Each row is a point. The points of each table are mixes of a few directions, plus a little noise. Count the directions of each table, and those that both share. Where both have some left over, give the other angles between the two spaces (their principal angles), to ten degrees, smallest first.

First (4 x 2):
[[-16  -6]
 [  6   2]
 [-32 -12]
 [ 41  16]]
Second (7 x 2):
[[ 13   4]
 [-27 -10]
 [-19  -7]
 [-17  -6]
 [ -1  -1]
 [ 60  23]
 [ -8  -3]]
Directions: first 1, second 1, shared 1

First (8 x 6):
[[ -5 -60 -11 -11 -32  -2]
 [-16  12  21  15  -2  -2]
 [ 12 -16   2  -3  25   5]
 [ 14  42  13  20  21  15]
 [ 12  -4   5  13  -7  18]
 [  8 -17 -32 -27  -6 -11]
 [-14  -6 -23 -22 -24 -18]
 [-12  49  25  16  27  -4]]
Second (7 x 6):
[[ 10 -26  13  11  10  14]
 [ -3  -8  14  13  -7   8]
 [ 10   0 -37 -36  14 -18]
 [-19  58 -10  -7 -14 -18]
 [  0   6  29  28   5  17]
 [ 18 -32  17  15  22  20]
 [-16   2 -27 -24 -30 -22]]
Directions: first 4, second 3, shared 3

First (9 x 9):
[[ 10 -46   8  -5  17   6   2  31 -35]
 [-10  44  -8   4 -15  -6  -2 -30  33]
 [  0  -3   0   0   1   0   0   2  -2]
 [  4 -20   4  -2   7   3   0  13 -15]
 [ -9  40  -7   4 -14  -5  -2 -27  31]
 [ -8  38  -6   4 -14  -5  -2 -27  28]
 [-12  59 -11   6 -21  -7  -3 -39  44]
 [ 11 -53  10  -5  19   7   3  37 -40]
 [ 12 -60  11  -6  22   8   3  41 -45]]
Second (7 x 9):
[[-55   7 -24   8   4   2  -9  22   5]
 [ 43 -30  39 -19  -3   7 -12   9 -21]
 [ -2  10 -30  36  -1   3 -28  -7   9]
 [ 47 -33  -7  19   3  -1   8   0 -24]
 [-13  23   2 -11  26  -1  14 -22  15]
 [ -8 -14  42 -41 -39   0   1  33 -10]
 [-11  37 -22   8   9 -10  25 -35  26]]
Directions: first 1, second 5, shared 1

First (8 x 14):
[[  3 -25  19  16   0  29 -60 -16  45 -10  10 -52 -20  -7]
 [ -1   6  -5  -4   0  -7  14   4 -11   2  -3  13   4   1]
 [ -1   5  -4  -3   0  -6  11   3  -9   2  -2  10   4   1]
 [ -2  20 -16 -14   0 -24  49  13 -37   8  -8  43  17   5]
 [ -1   4  -3  -3   0  -5  11   3  -8   2  -2  10   4   1]
 [  1 -11   9   7   0  13 -28  -7  21  -4   4 -24  -9  -3]
 [ -1   5  -3  -3   0  -5  11   3  -8   2  -2   9   3   1]
 [  0  -4   3   3   0   5  -9  -2   7  -2   1  -8  -3  -1]]
Second (9 x 14):
[[  3  -4   0  32  -8 -11   6 -26  22  14  -2  21 -14  17]
 [-23  -2  -2  17  -5   4 -11 -16  -7  -7 -12  20 -18   5]
 [-19  -7   9  -5  22 -43  -6   1  -8  16 -17 -29  41 -12]
 [ 30   5   6 -14   4  -7  12  19  19  10  19 -14  12  -2]
 [ -2   9  15  -3  -4   6  -4  20   5 -12  14  13 -28   6]
 [-12  17  -6  -5   2  17  -9   7  -7 -16   5   4 -13 -13]
 [ 37 -21  -7 -29 -13  17   2  13   1   6   0  12  10   1]
 [-11   7  -5  -7  12  -9  -7   2  -5   1  -5 -11  16 -17]
 [ -3  -5  -8  14 -11  28  17 -20 -20 -11  -2 -16  -5  15]]
Directions: first 1, second 6, shared 0; angles 80

First (11 x 20):
[[ 22 -21  10 -16 -18  -9  -6   4   0 -24  24 -21  10  21 -28 -10 -36 -13
   26   5]
 [ 14  17  12  11   5 -10 -12  -8  -5  21   0  17  -3  -6   9   2  16  -6
  -14   2]
 [-12  14 -26 -25 -14  20  20 -19  -2   3 -19  22   5  13 -19   4  43 -11
    0  11]
 [ 31  12  24  -2  -9  -7 -14  -2  -5  -4   7  14  -1  -1   7   1  11  -8
   -8  -4]
 [-10   5 -16  -7   4  10  15  -2 -23  10  -6   3  -4  -7   9  18  32  11
  -20  -3]
 [ 13  21 -12 -10 -11   9   3  -9  10  23  -5  19   9  -1 -17  -7  28 -14
    2   5]
 [ 34 -12  21 -13 -15 -22 -13 -13 -25 -10  26  -7   5  27 -25   1 -17 -21
    9  13]
 [ 34 -10  28   8  -1 -14 -18  23   2 -10  27 -20   2 -13  10  -5 -34   6
    3 -15]
 [-34 -17 -16  26  23   3   3  25  31   8  -4 -29   0 -21  11 -13 -43  23
   14 -11]
 [-60 -12 -24   8  12  24  18  10  31 -25 -32  -7  -6  -5  14  -7 -14  21
   11  -6]
 [-32   2  -2  20  23  -4   2 -11 -15   8 -19  10 -17  -5  27  15  14  12
  -23   3]]
Second (11 x 20):
[[-51 -19 -42   2  16  14  27   6  -1  10 -11 -24   0  -4  -5   6  -7  20
    4   2]
 [  9   0  10   3  -2   6  -5  19  19 -14   3  -6   2 -14  13  -7 -14   9
    5 -15]
 [ -9   5  17  16  10 -18 -14 -24  -6   1 -12  20 -11  15   6   0  -1 -13
   -6  15]
 [ 20  -2 -32 -34 -19  19  25  12 -16  15  20 -18  18  -5 -28   8  23   3
    4  -5]
 [  4   5  42  28   8 -12 -29   8  29 -27 -10  13 -12  -9  35 -14 -28   2
    1 -10]
 [  1  10  34  21   8 -23 -25 -24  -1  -6 -11  27 -14  15  14  -3  -4 -17
   -7  13]
 [-29  -4  10  24  18 -10  -9  -9   8  -6 -17   8 -13   4  17  -3 -16   2
   -2   6]
 [-49 -12  -8  24  24  -2   2  -3  11  -4 -21  -6 -12   0  16  -2 -21  13
    1   4]
 [ 30   1 -33 -41 -24  19  26   9 -23  20  25 -16  21  -2 -36  10  32  -2
    2  -3]
 [ 17   1 -14 -20 -13   9  11   5 -10   9  13  -8  11  -2 -17   4  15  -1
    1  -3]
 [ 57  15  16 -24 -26  -1  -8   1 -10   2  23  10  12   1 -15   1  22 -17
   -2  -4]]
Directions: first 6, second 3, shared 3
